Rows are points. Any point is a mix of the corners, with weights that add up to 1. It lies inside the corners' shape when no weight is negative. Say inside or outside, and name the corners with a negative weight.

Corners:
(1): [-50  62]
(2): [ 37 -22]
(3): [-37 -31]
Points:
[ -8 -16] -> inside
[-47  55] -> inside
[-46  55] -> inside
[-43  32] -> inside
[-44  53] -> inside
[-30 -42] -> outside (1)
[-22  43] -> outside (3)
[ 24 -13] -> inside

Corners:
(1): [ 60  -1 -33  16 -10  39  30 -74]
(2): [ 82  91 -45  61  56  50  -5  61]
(3): [-22 -56  87 -98  23 -44  57  13]
(4): [ 15  60 -22  68  62 -53  33   2]
(5): [-53   0 -44   3 -57 -50 -42 -29]
(6): [ 74 -39 101 -17 -21  37  53 -20]
(7): [-23 -49 -11  -5  34  23  37 -33]
(8): [  27   20   36   44   29    7  -32 -105]
(9): [-42  47  18  10 -66  24 -12 -33]
Points:
[ -8 -25  52 -49  23 -31  42   1] -> inside
[ 28  51   1  29  35  -2   7 -25] -> outside (5, 6, 7)
[ -8  23  27   7 -36  19   5 -29] -> inside
[ 12 -15  39 -22  -2  11  23 -17] -> outside (4)
[ 44  73 -27  37  10  29  -2  39] -> outside (7, 8)
[ 24  20  -5  34  13   8  18 -32] -> outside (3)
[ 31  35 -12  46  14   7  10 -29] -> outside (3)

Corners:
(1): [ 42  79 -17 -32 -12 -47  11  83  71 -49  74  33]
(2): [ 47 -68 -22 -37  14  42  40   8  -6 121 -51  86]
(3): [-61  68  63 -65 -20 -11 -52 -70 -73 -71  13 -30]
(4): [-74 -27  42   2 -46 -80 -25 -45 -29  -7  56 -30]
(5): [ 60  56 -23  28  28 -18 -61   3  86 -28  75  -2]
(6): [  3 -32   3 -45 -18 -71 -47 -87  -7 -26 -29 -35]
(7): [-43  -9 -36   9  -5  52  65  -5  51   5  28  10]
(8): [  0 -72  20  13  17   3  36 -26  -6 -13 -64  95]
(9): [-45  57  27  50  35 -35 -31  38 -25 -29  32 -72]
(10): [ -7 -14 -88  64 -64  21  55  15   8  54 -43  37]
(11): [ 35 -13  48 -40 -72 -12  -6 -21 -30 -82  55 -70]
(12): [ -5 -14  49  19 -42   5  26 -22  57  61 -73  23]
(13): [ 78   9  17  -7 -19 -30  28 -51 -11  33 -27  89]
Points:
[ 10   3  12  -5 -13 -17   9 -24  -6  11  -1  25] -> inside
[ -5  11  18 -16 -23 -30  -7 -15   8 -16  11   0] -> inside
[ 11  22   4   3   7 -13 -13  -8   7   6 -15  20] -> outside (4, 7, 11)
[  0   8  -7   4 -21  -5   5 -14   7  -5   6   4] -> inside
[ 9  3 -6  6  2 -3  6 -2 29 -7 14 24] -> inside

Corners:
(1): [-30  19 -16  36  21 -37 -13 -26  -3 -22 -42  38 -27 -23 -43  -9  -3  45
 -61  -5]
(2): [-39  28 -22  47  20 -92 -62  -2  -2 -34  18  28 -36   8 -34  34  -7  13
  10 -76]
(3): [ -8 -26  14 -49  -3 -35  54  -8 -14 -15 -22  -3  65   5 -20  55  15  21
  61 -25]
(4): [ 24  63   6 -71   3  44  34  -2   7  40  26 -77 -46 -42  12  -1 -11 -17
  19  66]
(5): [-20 -16 -25  63  22 -63 -56   3  -6 -50 -19  65  -9  16 -19 -17 -35 -56
 -27 -85]
(6): [-13  42 -29  45  36 -45 -53  29 -47 -45  -9  75 -11  17 -23  30   9   6
  56  -8]
(7): [-14  63  42 -35   2  71 -10  61  40   7   5 -54 -56 -12  18 -47   2  23
   5  41]
(8): [-15   5  26   8  -3 -40  53  13  16   1  14   5  86  18 -20  43  -8   9
  -9  15]
(9): [-22  12   1  -3  19  40  57  32  17  13  18 -60 -45 -66   6 -22   4 -26
  34  35]
(10): [  9  45  16  11  16  18   2  20  36  50  23 -35   0 -17   8  -7 -26  33
  15  24]
(11): [ 12   9 -32  43  -2 -14 -52  13 -17 -36   0  42 -56   1 -44  57   8   0
  -7 -44]
(12): [-21  53 -41  16  32   4 -23  19  -8  20  -8  14   5  39  42  -6  13  35
 -10 -64]
(13): [  7 -10  23   0 -29  -2  18  18  40  19  29 -81 -55 -15  30  -7   8  33
  -4  52]
(14): [  23   37   38    2  -10   23   50   55    9   34  -25 -117  -46   29
  -16   10  -34    3   21   29]
(15): [-31 -57 -37 -39 -29 -56  83 -26  21 -34   0  39  53  21 -38   1 -12  13
  39  30]
(16): [ 17  28   6 -12   8  15   8  57   4  13  21 -60 -36 -17   2 -25 -19  34
  10  18]
(17): [-14 -19 -14 -12  22 -50  35 -28  18 -50  18 -14  37  30 -20  18   8  14
  47 -25]
(18): [-40  57 -59  28 -17   8 -50 -18 -10 -19 -23  41  34 -16  32  25   3  15
 -28 -30]
(19): [-23  14 -26  18  32 -19 -70  55  41 -30 -33  49  -3  12 -17  22 -27  -3
 -25 -12]
(20): [ 15  14  26 -30   0 -39 121 -37   9 -43   0  15  -1 -14 -22  54 -11  23
  20   8]
(21): [ 55  10   4   6 -23 -82  68  -4   4 -11 -26   1   5 -20 -35  24  50  15
  19  41]
Points:
[-12   8 -14   0  -3 -26  21  -1   9 -14  -5   9  14   2 -12  11  -2  13
   9   3] -> inside
[-19   7 -24  23  14 -41  -3   6   3 -32  -4  45  12   7 -24  12  -5  11
   6 -22] -> outside (3, 4, 13, 14)
[ -6  15 -12   8   4 -29  12   3   3  -9  -5   1   0   2 -13  17  -2  13
   9  -9] -> outside (7)
[ -9  12  -7  10   7 -24   9  16   5 -15  -4   6   3   2 -13  11  -3  16
  11  -5] -> outside (4)
[-15  12  -4   4  19 -18   4  10  20 -16   7  -4 -12  10 -14  11 -14   8
  10  -7] -> outside (3, 16, 18, 21)
[ -8  10  -9   7   3 -28  12   5   6 -18  -2  13   3  -7 -12  14   6   9
   3   0] -> outside (10, 14)
[ -6  20  -9   7   8 -13   1  14   4 -12  -4  -2 -17  -3  -9   6  -6  11
   9  -2] -> outside (8)
[ -5  25   0   9   9 -14   3  22   2  -8  -4 -11 -14   5 -13  11  -7  11
  16   1] -> inside

Corners:
(1): [ 28  -5 -24 -15  -2  19   6   1 -58 -31  -6   6 -49 -27  -6  -5 -10  -7
   2  26]
(2): [ 29 -18  -3 -39 -47 -75 -32 -34  -6 -38   5 -95  -7  -5  61  -5   5   9
  36   9]
(3): [ 19 -30 -19  22  20 -14  10 -19   2 -34 -20   9  27 -57  -4 -18 -19  -6
  11  13]
(4): [  4   6   4  46  -9 -55  10 -20 -19   9 -11  -7  45  -3  28  -3 -31  13
  11  30]
(5): [ 23 -37 -43  16  30  20  31  13  10 105 -13  -4 -38 -90  -5  58 -34 -19
  14  23]
(6): [ 50 -28  11 -38  34  29   1  29  21 121 -23 -50 -33 -44 -43  -9  26  -9
  34 -16]
(7): [  3   9 -20   8 -72 -24  13 -50 -31 -47  22   1 -13  23  28  -6  19  -7
 -11  23]
(8): [-48   4  -6 -31   0  36 -33 -10  21  -3 -19  12 -34 -41 -14 -11   9 -13
  18  -4]
(9): [ -7   5  59  -1  25  25  11 -40   2 -22   4   1  39 -12 -23 -53  -3  -3
  -5 -73]
(10): [ 22   4   1  -2 -43  11   9 -17 -23 -15  17 -32  39   1   7  41   0 -18
   4 -14]
(11): [-20  35 -23  79  -4   5  23 -29 -21 -37  27  31 -25 -25 -14  13  -5  32
 -12  19]
(12): [  8  12 -34 -20 -19 -18 -39 -45   0 -46  -7  16 -13  21  -6  15   2 -17
 -30  -3]
(13): [ 53 -82 -20 -17 -12 -33  -6 -11 -39 -57 -12   4   9  12  87   9  18  29
   7  41]
(14): [ -2 -36  35   0  20  18  -6 -40  12 -33  15  -2  -9 -11 -13  28 -10 -16
  31   1]
(15): [  5  -2   1 -23 -58  -5  -2   7  13 -15  34  11 -35 -17  -9  31  -2  -6
  12  13]
(16): [  8  25 -24  -3  -5  51  10  -2  17 -34   6  33 -21 -16   5   5  -3 -22
 -19  24]
(17): [ -9   6  -1  32  16   1  43 -42  -5   9 -34  -2 -17   1 -43  -6  -2  40
 -40  10]
(18): [  8 -36 -12 -27 -21  43 -42  -3  14 -22  10  -3 -50  11 -19  -5  -5 -29
 -34  10]
(19): [ 16  18 -32 -31 -56  14  24 -56 -27 -26  37  21   4   4   5 -28 -12  72
  14  -9]
(20): [ -3  -3 -21  26   6 -39  28  -4  -8 -21 -24   5 -29  43 -23  -6  -4 -15
   6 -31]
(21): [-40  10 -28   0   5 -57  33 -31 -19 -18  22  -6  -4  -8 -13 -10   9   5
   7  28]
Points:
[  2  -3 -15  -2 -10  -7  11 -18  -8 -16   6   2 -11 -12  -1   3  -1   1
   2  13] -> inside
[ 12 -12 -16 -12 -26 -15   2 -22  -3 -11   4  -7  -6  -3  11   6   1   2
   6  14] -> outside (1, 9, 11)
[ 14 -11 -10  -3  -5  -6   1 -16 -12 -15  -3  -9 -10 -19   2  -2  -5  -2
   8  10] -> inside
[ 14  -7  -8   1 -11   3  -3 -15  -7 -14   4  -3  -8 -17   3   5  -4  -3
   9   2] -> outside (17, 21)
[  4   1  -6   0 -10   0   9 -14  -6  -4   7   0 -15 -14  -5  13  -2   6
   7   5] -> outside (3, 7, 18)
[ 10   9 -11   9 -20 -14  -3 -21 -13 -31  -7  -2  -7   0   4  -5   5   0
  -6   1] -> outside (5, 14, 18, 19, 21)
[ -2  -3 -12   4  -3 -11  16 -25 -10 -13  -2  -3  -8  -6  -6   0   0   8
  -5  12] -> inside
[  1  -4 -13  -4  -5  16   7 -17   1   2  -1   6 -20 -14 -22  12  -6 -14
  -1  10] -> outside (2, 9, 11, 13)
[  6 -12  -5  -3  -7   2  -3 -21   0 -14   5  -6   2 -11   7   0  -1  -9
   5  -1] -> outside (1, 15, 17)

Corners:
(1): [ 15 -25 -47   9   8  36  25  -2 -74 -62  36  -3 -19 -32 -33  -7 -66  12
  -4   6]
(2): [-11  77  38 -82 -37  27 -30  45  11 -60 -50   1   7  12   5   0  53 -25
 -52  -7]
(3): [-33  25  20  15 -27  54 -35  -7  53  22 -24 -47  -2  -3  21   3  -5  17
 -73 -60]
(4): [-16 -40  26  48  55 -22  -6  65 -59 -45 -34  14  81 -20  -7  20 -23 -50
 -49  12]
(5): [  3  31 -40  -3 -11  -8  34 -31   1   6  56  16  28 -14 -43 -21 -12  -7
  24  15]
(6): [ 12 -26 -37  34   8  -5  16  24  10  16  10 -51  45 -18 -61  -3 -58  34
  84  11]
(7): [  27   17  -16  -46   -4   18  -17   42   67   45  -19   13    1   56
   38   27   36  -48 -105   -9]
(8): [ 49 -45  34  39  31  23 -48  19  -6  40 -26  67  19 -65  20  -8   5 -57
 -83  39]
(9): [ -41   10   34  -34 -121   33  -64   40    4   26  -19   26   -2   34
    3    7   39  -65  -57  -51]
(10): [-34 -34 -45  46 -16  40  12 -29  67 -12  26  41 -47  47   0 -71 -48  21
 -12 -22]
(11): [ 28 -51  15  12 -27  20  16 -45  27 -40  47 -38   8  -8 -43 -81 -35 -48
  54  44]
(12): [-12 -27  43  33  -9 -36  40 -21   1 -70 -24  26   1 -30 -50  50  -4 -32
  43  74]
(13): [ 48 -20 -47  19 -20 -85 -36 -18  -3  -6 106  18   7 -18   5 -14  -9 -22
  31   6]
(14): [ 69  -6 -24  -3  40   2 -73 -25 -61 -33 -39  62  87 -82  13  62 -57 -42
   8  32]
(15): [ 15   1 -41  26 -11 -34   7 -28  30  29   3 -35  -1 -33 -61 -24 -81 -14
  28 -59]
(16): [ -4 -32  19  32 -15   0  24 -31   4  34  -7  -8 -14  25  38 -59 -22   5
   4  44]
(17): [-25  -9   2 -71  22  42 -37  38  35  47 -32  41   5 -18  57  62  44 -15
 -58 -58]
(18): [ 33   4   8  25  39  96   3   1 -38 -43 -44  17 -42  33  22  19  75 -52
  10 -76]
(19): [  0   9  -3 -54 -12  58 -62   4  13  20 -11  15 -29  88 -28  -2  11 -15
 -36 -86]
(20): [-14 -14 -58   4  13 -23  -9 -49   3 -36 -24  11  -6 -48 -21  -5   6   2
 -14  51]
(21): [-35  50   2  -5 -24  67 -71  16  24  81 -48 -15 -42  21  28   3 -23 -68
 -43  15]
Points:
[ -6  -4   2  15  -1  25  -6   1   3   4 -22   2   2  -6   6  -6 -12 -24
 -17   9] -> outside (13, 19)
[ 14 -12  -2   0  -6  10 -14   5   4 -17  12  13  12   3 -14  -3  -6 -24
  -9 -19] -> outside (16, 20, 21)
[ -4   0 -38  18  -1  -7 -11  -8  -9  -3  13   1   6 -17 -31  11 -36 -10
  16 -36] -> outside (2, 7, 8, 11, 16)
[ -6  -2  -7  -2  -9  28  -8   7  18   0 -11   2  -7   7 -13  -5  -5 -23
 -30 -14] -> outside (13, 14, 16)

Corners:
(1): [ 11  16   6   5 -32  -1 -12  25  14  38  -4  11  12 -32 -22  18  17  21
 -14  -1]
(2): [  5  -4   2   1   2   3  -9 -16 -16  28 -18 -13 -96 -22   7  10 -12 -14
  19   2]
(3): [  8  18  17  -8  30  18  13  -1 -15   8 -12   6  11 -24   0   0  14  -4
  23 -13]
(4): [ 11 -43   7   3 -31   2   5   1  17  -6  -6  20  11   5 -14 -10  17  -2
 -14   3]
(5): [ -9 -13  -3  -1  31  11 -39 -20  24  36  14  24  10   3  24  23   9  -4
  15 -17]
(6): [ 17  -9  -3  -6  -3   9 -15 -14 -28 -55  -5 -11   4 -20  -5   5 -25   3
  -4   0]
(7): [ 25   0 -39  22 -18 -15   3   3  -3  -7  -9 -14 -11  21 -15  25  -1 -20
  21 -18]
(8): [ -46    7   -8  -25   -8   18    5    8   27   14   34  -10    1  -19
  -25 -121    6    3  -25   21]
(9): [-24 -37  14 -56  -6  29 -10   5 -13 -12  37  20  14  36  -3 -11 -12   1
   7   8]
(10): [-14  -9 -31  -1  28  18  -8  28 -19 -14 -16  -5 -21   6  -4  26  -6   1
  -7   9]
(11): [ -5 -20 -13  -7 -35 -13   9 -27   6   4  -6  -1  -1 -37  14  10   7   5
  22  26]
(12): [ 13  15 -22  13  -4  13  12   3 -27 -97 -20  18  27   7  -4  25 -29  -7
   3  29]
(13): [ 17 -22   8  18   1  13  -7 -10   1  10  -8   2  17  -3  15  26 -31   4
  19 -15]
(14): [-46   4   9   4 -21   7   7  16  22  34   0   0 -18 -20 -15   3  21 -24
  13 -10]
(15): [  0   4   6  -5  -9  -3   3 -19  33  26  -2  -2   7  -4 -13  18   8 -11
   7   8]
(16): [ 19  -4 -39 -17  10  27  11   6  57 -11  28  -4  10  18  -9 -12  12 -13
   3 -19]
(17): [ 17  -9   5 -53 -13 -27 -12  17 -10  16  -9  12  12  -5  45  35 -23 -22
 -17  39]
(18): [  4  -5  20  -8  -3  27  -5  19 -25  16 -13   1   0 -18 -16   2  14 -15
  28  26]
(19): [ 29 -19   8   6 -15  14   2  16 -12  35  33 -23   4   0 -13   8  14  -5
  -8 -16]
(20): [ 15   3 -26  -8  -6  33   5 -23  -4  19   1   2   2 -12  -6 -44  18 -17
 -43  -6]
(21): [-13  -1   3   4 -33  27  -6  10  -9 -18 -20  12  27  22  10  24  20   0
  14 -14]
Points:
[  8  -7   4   0 -20   7  -1  -1 -19 -18 -17   5   2  -9   4  27  -7  -2
  -1   6] -> outside (5, 7, 8, 16, 18)
[  4  -3   2  -4  -2  13  -1   2  -9   3  -6   1 -10 -10  -4   4   1  -8
  10   6] -> inside
[ -9  -8   1  -2  -7  13   0   2  -3   3   3   4   8  -9 -11   0   5  -2
   7   3] -> outside (2, 16, 17, 21)
[  2 -15  -2 -10 -13   7 -10   2  -2  17   8  -1  -5   2  -1  -1  -2  -6
 -14  -3] -> outside (3, 11, 12, 16, 18)
[-1 -3 -5 -5 -6 13 -2 -2  2  0  1  3  4 -3 -3 -4  2 -6  0  3] -> inside
[  1  -8  -2  -7 -12   9   1   3  -2   2   0  -1  -6  -6  -5   0   1  -7
   3   4] -> outside (5)

Corners:
(1): [ -9  62  42 -10 -17  -4 -10   0  28 -38  53   4  15  51 -44  20 -26  28
  -3 -83]
(2): [-42 -21  35  57  10 -30  65  -3 -21 -49   5 -21  10 -37 -31 -13  -1  59
  26   0]
(3): [ -7  20  10 -40  12 -13  16 -39 -37  -9   4   8 -19  78 -28  21  29   6
  24 -43]
(4): [-82  11 -10 -30   8   1 -59 -66 -16  84  32 -12  -9  20  -6   4  21  33
  68 -30]
(5): [-13  20  18 -43  27 -88 -41 -19  30  22  38 -65  -5  93 -30   8 -25  -1
  47  -5]
(6): [ 28 -17 -42 -33 -43  21   2  24  25  79 -24 -27  -5  49 -31  47  41 -29
 -10 -16]
(7): [ 47 -43 102  25  59  31 -10  32 -40 -49 -50  45  18 -32 -91  39 -34 -43
 -57 -39]
(8): [ 36 -49 -21   8  21 -16  14  -8 -11  32  -4  30  52 -39 -48 -40 -15  12
 -23 -22]
(9): [-76  80  16  -9  -4   1 -18 -69 -22 -23 -30  -4 -23  21  67 -54  12 121
   6 -23]
(10): [  73 -118  -57   23   19   61  -56   47   21   33  -71  -81  -72  -49
   30  -18  -16   29   25   55]
(11): [-18   8  -1  29  -4 -36 -44 -37  34  50   1 -16 -41  55  31 -36  26  28
  78 -41]
(12): [ 17 -45  -8 -32 -18   0 -72  31   9  26  24 -37 -63   5  13  21  41  13
 -26  19]
(13): [ 29  34  45  57   3 -66  36 -70 -40 -40   9 -13 -16  -1 -79  -9  -6  -6
 -11 -56]
(14): [  30    7   10   -5   24    8   35   43  -48  -41  -38  -44  -36  -54
 -107  -16  -35  -64   16  -30]
(15): [ 45 -85 -59  48 -25 107 -56  71  -5   2 -28 -16 -16 -48  76   7  12 -16
  23  92]
(16): [-16  19 -74  16  40  56 -25  31  70  21 -12 -28 -27  -6   7  33  64   7
   3  14]
(17): [ 37  11  49 -12  55  20  49 -24  14  22  25 -29  11  -3 -44   1  24 -28
  -1 -41]
(18): [ 46  -6  22  31  29  53 -48  49 -57  47   7 -15  46  11 -71 -58  -3 -20
  -2  32]
(19): [ 11 -48 -76  51   3  38 -15  84 -17  82 -21 -50 -86 -31  57  28   0  37
  26  47]
(20): [-39  37   2 -22 -12  30  10 -48  39  34  14   3 -43  91  24  11 -22  14
   0 -14]
(21): [ -8 108  -8 -29  25   2  26 -64   7 -10  36  39 -21 -24 -77  10  -6  25
  49  14]
Points:
[  1   4   6   1  16  21 -10  15 -14  18   6 -10   1   8 -27   3   3   4
   6   0] -> outside (10, 11, 13)
[  -3   53   45   -9   27  -18    3  -31  -12  -19    7   -3    4   50
 -104    3  -19  -15   26  -46] -> outside (8, 9, 12, 15, 17, 19)
[  8 -18  -4   9   6  11 -16  13   3  23  -6 -27 -18   2 -12   0  -1   6
   6  -5] -> outside (3, 21)
[  9  -3  -3  11  12   0 -22  -6  -9  19 -14 -24 -14  13 -12 -10  10  12
  17 -19] -> outside (2, 12, 20, 21)
[  6 -32  -1  11  11   9 -17  10 -23  10 -20 -26 -19  -5 -17  -1   0   8
  -1   2] -> outside (1, 11, 17, 21)
[ -9  18  19  12  19  -2  -6 -19  -4   0  20   4   2  10 -19  -2   6  21
  11 -10] -> outside (6, 10, 14)
[ 36  -9  15  27  36   3  23  -3 -27  -3 -42  -6  -9 -35 -62 -10   4   3
  -6 -21] -> outside (1, 4, 5, 12, 15, 20)

Corners:
(1): [  3  -9  28 -59  12  16 -53 -11  28 -62 -27 -67  10 -35 -65 -42  10 -27
 -55  11]
(2): [-83 -31  12   5 -49 -14 -64 -26 -33 -38  24 -14  22 -14 -41 -77 -38 -48
 -26 -10]
(3): [ 51 -20  11  22 -37  -4 -47  68 -58 -20  -3  -8   8 -11 -74  24 -47  72
  35 -22]
(4): [  7   6  33 -34  28  49 -11  -9 -17   6 -26  49   4  34  74  20 -67  51
 -12  -8]
(5): [ 14 -50  10  30 -50   7 -30  92   0 -40  52 -73  45 -21 -58   9 -15 -61
 -65 -57]
(6): [-38 -55 -30  -7 -34  17 -70  21  47 -59  37 -53   3   4 -58  29 -48  55
  22   4]
(7): [ 10  57  -2  79 107  55  27 -21   0  42 -19  -1  -1  67  72   9  86 -15
  -1 -53]
(8): [-73  60 -37 -67  35  44 -10   8 -18 -46 -75  72 -92  80  -9  21 -38  29
 103 -21]
(9): [-97  43 -60 -64  69 -18  44  12 -68 -14 -40  31  -5  23  33  40 -25 100
  94  -8]
(10): [ -6  27  92  -9 -45 -15 -63  29  15 -42  59  23  14 -33 -15 -38   6 -17
  -5 -15]
(11): [-96  -3 -15 -31  40  24  -9 -18 -60 -37 -44  61 -65  -3  41 107 -26  55
  54  27]
(12): [ 43  27 -25   3  64  87  74 -26  38  42  16 -20 -12 -30  35  -3  73   6
 -87 -86]
(13): [  5  22  41 -25  84  29  50 -51   7  54 -24 -53 -61  20  91 -37  56 -12
 -19 -62]
(14): [ -37  -27   -4   67  -57  -60  -34   79  -39  -55   21  -30  -36   -1
  -61   57 -117   62   -4   41]
(15): [ 67  23 -45 -36  37   5 -10 -14 -33  15  31  -4 -24  28  27  34  34  19
 -21 -40]
(16): [ -76   27  -32   10 -113   17  -71   48  -58  -25  -48  -43  -26   23
    0   49  -51   -5   68   71]
(17): [-95  -4 -28 -59  39 -13  -9  23 -46  69 -36  32  -7  30 -50  83 -53  69
  24 -12]
(18): [ -2  -6  46  21 -57 -40  -2 -17   6 -49  -9 -50  15 -81 -38  55 -99 -28
  11 -19]
(19): [-44  27  -4 -30  29  45  64 -57 -41  42  13  31 -21  25  75 -38   3 -17
  57  54]
(20): [ 27 -41  87 -28 -81 -23 -38  -1  22 -53 -45  27  26  26 -16  30  59  14
 -39 -39]
(21): [  43  -62   -9  -43   25  -61  -56    8   91   -6  -41  -50  -14  -66
   10 -100   10  -32  -45  -17]
Points:
[-32   5   6 -12  -6  15 -11   4 -14 -10 -18   5  -9  10  10  15 -11  17
  26 -15] -> outside (1, 14, 15)
[-23   5 -20 -24 -18  -9 -18 -13 -26 -27 -29 -17 -35 -11  -3  -8 -13   3
  17   7] -> outside (4, 5, 6, 7, 10, 17)
[-18   0 -14   7 -22   4 -10  -4  10 -38  -8 -38  -3  -2 -12  -7  -7 -23
   4   0] -> outside (3, 4, 10, 11, 13, 17)
[-60  -3 -23 -27  46   2   7  -2  -3   3 -23 -16 -25  -2 -17   9 -32  11
   9 -18] -> outside (3, 4, 10, 15, 16, 20)
[-19   0 -12  -6 -17   2 -25  32 -16 -24  -5 -10  -8   1 -29  28 -23  24
  21  -2] -> outside (2, 4, 13)
[ -3   1  10 -24  24  14  -8  -7   4  -6 -12   0  -3   0   5  -3   6   8
  -4 -28] -> outside (14, 16)
[-40   1  20 -11  -5   1 -18  13 -19 -12 -16  10  -7  13  11  17 -33  23
  25  -6] -> outside (1, 12, 15)

Corners:
(1): [ 20 -56   3   6  17  18 -54  12  13  28  45 -13 -28 -15  19 -89  58 -23
 -25 -25]
(2): [ -4  -8  -6   1  34  35 -28 -65 -41 -61  18   9  -3  15   6  -8  -7  29
 -32 -14]
(3): [-28  28 -25   3  -7   5  17   1 -49 -19  39 -54  10 -46  47 -64  34   8
   8   5]
(4): [ 22  47 -45 -53   9 -27  -2  45  56  18 -50  57  -4  11 -58  52 -55 -73
  42   7]
(5): [ 30  78  46  20 -51 -51  16  23   5  46 -62  72 -38  -3 -26 -59  22 -28
 -37  -5]
(6): [ -12  -39   43  -32  -21  -21   22  -33  -27  -43   37 -121    2   24
   33  -65   20   -6  -24   -2]
(7): [-22 -22   1  -3 -41   4 -45  40 -66 -48  48 -12  22   5 -23 -73  20  71
  -4  16]
(8): [ 45 101 -10  23 -37 -54 -42  30   3  87 -42  28 -46 -19 -59   2 -37 -37
  89   9]
(9): [-17 -32   4  -5 -11  19  14 -39 -10  18  23   3  10 -26  35 -41  17  39
  33 -29]
(10): [  3  42   1  61 -32 -31  41  46  22  51  10  34   6  78  12 -47  55  20
 -39 -24]
(11): [-25  41  15 -21  -2  -8 -24 -20  88 -14 -85  15 -14 -31 -91  41 -49  -1
   6  -3]
(12): [ 12 -21  30  42 -56 -51  -6  39  67  20 -23 -20 -42  67  51 -50  54  19
 -19  28]
(13): [-13  55  24 -43  33 -39 -19   5  30  -2  22  41 -10 -81 -41  11 -44   4
  45   1]
(14): [  0 -15 -34 -33  -1   2  26 -32 -29 -81  53  -4  40  -9 -47  33  40 -17
  51 -16]
(15): [  9  54  62  72 -76  -2  50  47  92  39 -13   2 -35  41 -18 -34 -30  19
 -15  35]
(16): [ 19  63 -18  61  46 -61  -4  62  35  86 -78  16 -49  13 -54 -36  15 -58
  34  81]
(17): [-14   8 -10  -7  44   2   8  32 -32 -41  -4 -20 -29 -10  14 -33 -44  -8
  36 -62]
(18): [ 18 -42  -5 -28 -14   5  33 -30 -11 -25  45 -50 -34  19  26 -36  73 111
  -9 -22]
(19): [-54   0  14  18 -24  44  30  11 -45  49  47  24 -82  -6  -8   0  49  37
 -12 -25]
(20): [ -8  -6   6  44 -87 -58  25  17   7 -22  43  13 -33  -4 -21 -54 -10  23
 -27  16]
(21): [ 13 -36  11  -4 -13 -41 -13   5 -31 -43 -13 -20  33 -61 -28  66 -22  10
  23 -30]
Points:
[ -5   5  17   1 -26 -11  -3   8   1  -3   7  -6 -15  -4  -1 -31   4  22
  -7  -9] -> outside (14, 16)
[ -3  18  11   1 -15 -17   0   7  -4  -2  -1   0 -15 -19 -11 -29   0  -7
   7  -1] -> outside (10, 18)
[ -2  23   7   4 -15 -12   7   2   6  13  -5  -1 -22   7  -5 -30  -3   9
   9   0] -> outside (1, 14, 21)
[ -8  -1   6   2  -9 -15   0  12 -14  -5  15 -15 -19 -12  -3 -36  17  15
   9 -14] -> outside (2, 4, 15)
[  4  12  -1  -5 -15 -21   1  16  15   2  -6  -1 -13   9 -12 -15   3  -9
  11   2] -> inside
[  6  -8  11   9 -21 -18   1   2  18  -9   9 -10  -5  13   2 -36  27   8
 -13   8] -> outside (8, 17, 19)
[  8  40  -5   5  -5 -30  -5  19  10   0 -27  26   7 -12 -36   8 -13 -14
  34   2] -> outside (1, 6, 18, 19, 20)
[  7  25  -7  12 -47 -12   3  26  -3   9  39  34 -22  18 -14 -30  40  21
  -2   9] -> outside (6, 9, 11, 16, 17, 21)
[ -4  21   7   2  -7  -9   0   6  10   2  -6  -1 -26  -5 -16 -26  -4   0
  10   0] -> outside (10, 21)
